Each row is a point. Two turns around zero, p and q, are shown by what they do to some points. Write where each new point lands after one turn and then the other. Backwards means that the second turn is done in reverse. Each puzzle has new turns, and all numbers are rounded.

Turn p:
[27, -3] => [-19, -20]
[-35,  52] => [63, -4]
[-25,  -1] => [14, 21]
[ 33, -47] => [-57,   2]
Turn q:
[  2, -10] => [-8,  6]
[ 30, -58] => [-62,  21]
[-22,   9] => [22,  9]
[-10,  59] => [ 48, -36]
Where do these land?
p, then q: [ 23, -55] => [52, 29]
q, then p backwards: [ 9, 41] => [15, 39]
p, then q: [-32,  14] => [-10, -33]

Turn p:
[  3, -39,  -9] => [ 13,  32, -21]
[ 36,  64, -38] => [-75, -35,  -2]
[ 0, 10, 39] => [12, -3, 38]
[-39, -36,   8] => [ 51,   7, -16]
Turn q:
[ 35, -63, -53] => [ 48,  61, -45]
[ 10,  34, -14] => [ 18, -34,  -3]
[-49,   7,  25] => [-27,   0,  49]
[ 10, -12,  -5] => [  4,  10, -12]
[-7, 33, 46] => [-43, -36,  12]
Where do these land?
q, then p backwards: [21, 35, 64] => [ 15,  59, -45]
q, then p backwards: [-32, -17,  -7] => [ 18, -11,  30]
q, then p: [ 21,  32, -26] => [-13,  42, -16]
p, then q backwards: [-11, -50, -31] => [ 43, -36, -21]

Turn p:
[-42,  23,  28,  -2] => [-23, -11, -14,  47]
[ 45,  21, -38, -42] => [38, 33, 56, -7]
[ 15,   2, -56,  -7] => [ 30, -16,  42, -22]
[-41, -39,  36,  10] => [ -5, -20, -63,  12]
[24, -6, 31, 40] => [-41,  16, -20, -30]
Turn q:
[-17,  -5, -31,   6] => [-13,  -5, -32,  -9]
[-2, 60, 60, 15] => [ 17,   3,  70, -47]
[ 26, -35, -37,  49] => [ 11,  53, -52,   8]
[-16, -38,  24, -41] => [-34, -18,  20,  46]
[  8,  18, -15, -29] => [ 18, -33,  -5,   2]
Where do these land?
p, then q: [ 37,  -3, -14,   5] => [ 10, -28,  26,   7]
p, then q: [-24, -40,  11,   5] => [  7,  -3, -45,  16]
p, then q: [41, 32, 18, 32] => [-31, -37,  30, -29]
q, then p: [ 15,  46,  -1, -14] => [ 24,  37, -15, -19]
q, then p: [-72,  -3, -43, -14] => [ 55, -60, -17,  18]
q, then p: [-22, -76,  25, -25] => [-56, -62, -20,   8]
p, then q: [24, 44,  3, 10] => [-22,  -6,  38, -25]

Turn p:
[-40, -45,  34, -42,  -1,   2] => [ 34, -28,  -8,  -7,  33,  58]
[ 32,   0, -28, -40,  -2,  -7] => [-14, -35,  39, -18, -10, -10]
[-18,  10,  13,  13, -17, -36] => [ 25,  -3,  -9,  35,  10, -17]
[ -3,  -6,  31,  -6, -63, -15] => [ -9, -43, -29,  43,  24,   1]
[-8, 15, 25, -3, 39, 20] => [ 20,  16, -17, -21, -32,  21]
[ -6,  22, -45,  36, -13,  20] => [-38,  43,  19,  23,  -5, -13]
[ 44,   5, -30,  42,  57,  16] => [-17,  50,   6, -56, -22, -41]
Turn q:
[-13,  -2, -23,  29,  66, -32] => [-18,   1, -16, -43, -66, -11]
[ 12,  20, -10,  13, -37, -11] => [ 32,  23, -13,   7,  18, -13]
[ 23, -11,  10,  -3, -48, -38] => [12, 58,  3,  9, 28, 12]
[  5,  29, -14, -24, -29, -17] => [ -1,  20, -27,  16,  29, -23]
[-19,  23,  14, -18,  76,  -3] => [-48, -40, -38, -18, -36,  12]
[-22,  -7,  -5,  12, -21, -27] => [  6,  24,   4, -30,  15,  -9]
[  9,  26,  36,  -3, -13,  31] => [ 19, -29, -15,  21,  24,  28]
[  9, -45, -16,   7,  53,  43] => [-18, -37,  47,  11, -55,   1]
[ -4, -35,   8, -13, -47,  53] => [ 14, -19,  58,  26,  43,   2]
Where do these land?
p, then q: [ 15,  34,  -1,   2, -24,   4] => [ 20,  16,  13, -30,  14,  -8]
q, then p: [-10, -41,  33,  48,  10,  21] => [-26, -42, -39, -23,  -5,  34]
q, then p backwards: [ 15, -15, -32, -23, -32, -17] => [-11,   6, -34,  42,  -6, -14]
q, then p: [-41,  60, -39, -33,  -9, -15] => [ 46,  10,  69,  -4,  20, -29]
q, then p: [  9,   1,  23, -24, -24, -21] => [  3,  34,   6,  -6, -30,   8]
q, then p: [ 18, -37, -12, -20,  15,  -6] => [ 10,   9, -28,  38,  -2,  12]
q, then p: [-18,  -7, -15, -28,  24,  48] => [ 28,   5, -19,  -2,  55,   9]
p, then q backwards: [ 13,   6,  41,  76,  41, -13] => [  6,  55, -41,  23, -17, -62]

Turn p:
[  3,  15,  12, -36, -16,  12,   9,  41] => [36,  9, 21, 15, -4, 34, 18, 19]
[-11,   3,   6,  15, -13, -46,  18,   3] => [-21,   4, -30,  -6, -21,  31,   4, -13]
[ 16,  15,  -2, -15, -11,  19, -76,  -2] => [ 37,  10,  -8,  16,  18, -25, -51,  41]
[ 10,  15,  -5,  13,  52, -34,  11,  -1] => [  0, -29, -30, -48,  11,   5,  13, -12]
[ 5,  6, 20,  8, -1,  1, 23,  0] => [-18, -12,  11,  -1,   4,  20,   9,   1]
[-12, -54,   6,  16,  -5,  12,   1,   1] => [-16, -15,   0,  39, -16, -29,  14, -15]
[-15,   5, -24,  19,  -5,  21,  -2, -14] => [-15,  27,   3,   0,  18, -22,   0,  -8]
[-11,   3,   6, -24,  11,  14,  18, -17] => [  7,  -5,  31,  -8,   4,   5,  -3, -23]
[ 15,  -7, -19,   5, -12,   0,  -2, -12] => [-11,  11,   2,  -8, -14, -18,  -4,  11]
Turn q:
[ 31,  -1,  12, -76, -11,   9,   0, -11] => [ 42,  22,   5, -20,  37,  -5, -33, -45]
[ -9,  -9, -13,  15,  -9,   6, -23,  13] => [  2, -12,  16,  -9,  -8,   5,   1,  28]
[18, -5, -9, 16, -3,  6,  9, 19] => [-10,   4,   8, -13, -21,  19,   4,  -3]
[-17,  12,  19,  15,  42, -22,   9,  24] => [ -6,  -8, -34,  42, -13,  26,   0,   7]
[ -9,  15,  12, -11, -21,   6,  -8,   4] => [ 5, 14, 20, 11, 19, -1, -4,  7]
[-15,  -2,  14,  -9, -13,  14,  11,   3] => [ 4, 27,  3,  6,  2, -9, -5,  8]
[31, 12, 21, 16, 15, 12, -8,  5] => [-32,  -3,  -3,  -5,   7,  26, -21,  -9]
[-19, -46, -12,  19,  -3,  15,  -9,  10] => [  7,   1,  -8, -27, -27,  -8,   1,  42]
[ -7,  -6, -10,  15, -24, -25,   2, -20] => [ -3,  -7,   3,  -8,  10, -14,  40,   6]
[  4,  14, -26,  15, -21, -24,   7, -66] => [-21, -26,   8, -10,  21, -47,  44, -25]
[ -7,  17,  -9, -15,  49,   3,   9,  19] => [ 11, -15, -17,  33, -26,   9, -27, -17]
Where do these land?
q, then p: [ 66, -17,   8,  31, -19,  -2,   0,  -4] => [ 33,   9,  53,   6,   7,   4,  -9, -44]
q, then p: [ -9,  29,  -5, -27,   9,  43,  11,  -2] => [-14,  -5, -32,   6,   9,   6, -46,  13]
p, then q: [  0, -17,  15,  28, -10,   5,   0, -13] => [  1,  -7,  -8,  12,  -8, -10,  15,  31]
p, then q backwards: [ -9,  -1,   4, -30, -18,   2,  23, -21] => [ 19,  17, -18,  -5, -11,  21,  11,  24]
q, then p: [  7,  16,   1,  29, -16, -14,  21, -18] => [-18,   6,   7,  -4,   4,  18,  10, -38]
p, then q: [ -7,   4,  12,  21,  39, -15,  -4,  -7] => [ 22, -19, -22, -17, -15, -24,  -6,  -3]
p, then q backwards: [-18,  10,  15, -14,  -4, -13,   6,  17] => [ 11,   4,   5, -10,   7, -19,   3,  26]
q, then p: [-20, -15, -20, -19, -15, -14,   1,  28] => [-11,  -9,  15,  -6, -10,  12,  13,  41]
p, then q: [ -3, -17, -19,  -1,  45,  24,   3,   2] => [  9,  -2, -42,  -7,   7,   2,  21, -29]
p, then q: [ -9,   8, -11, -17, -10, -17, -60,  17] => [ -8, -43,  35, -20,  -6,  31,   0, -15]
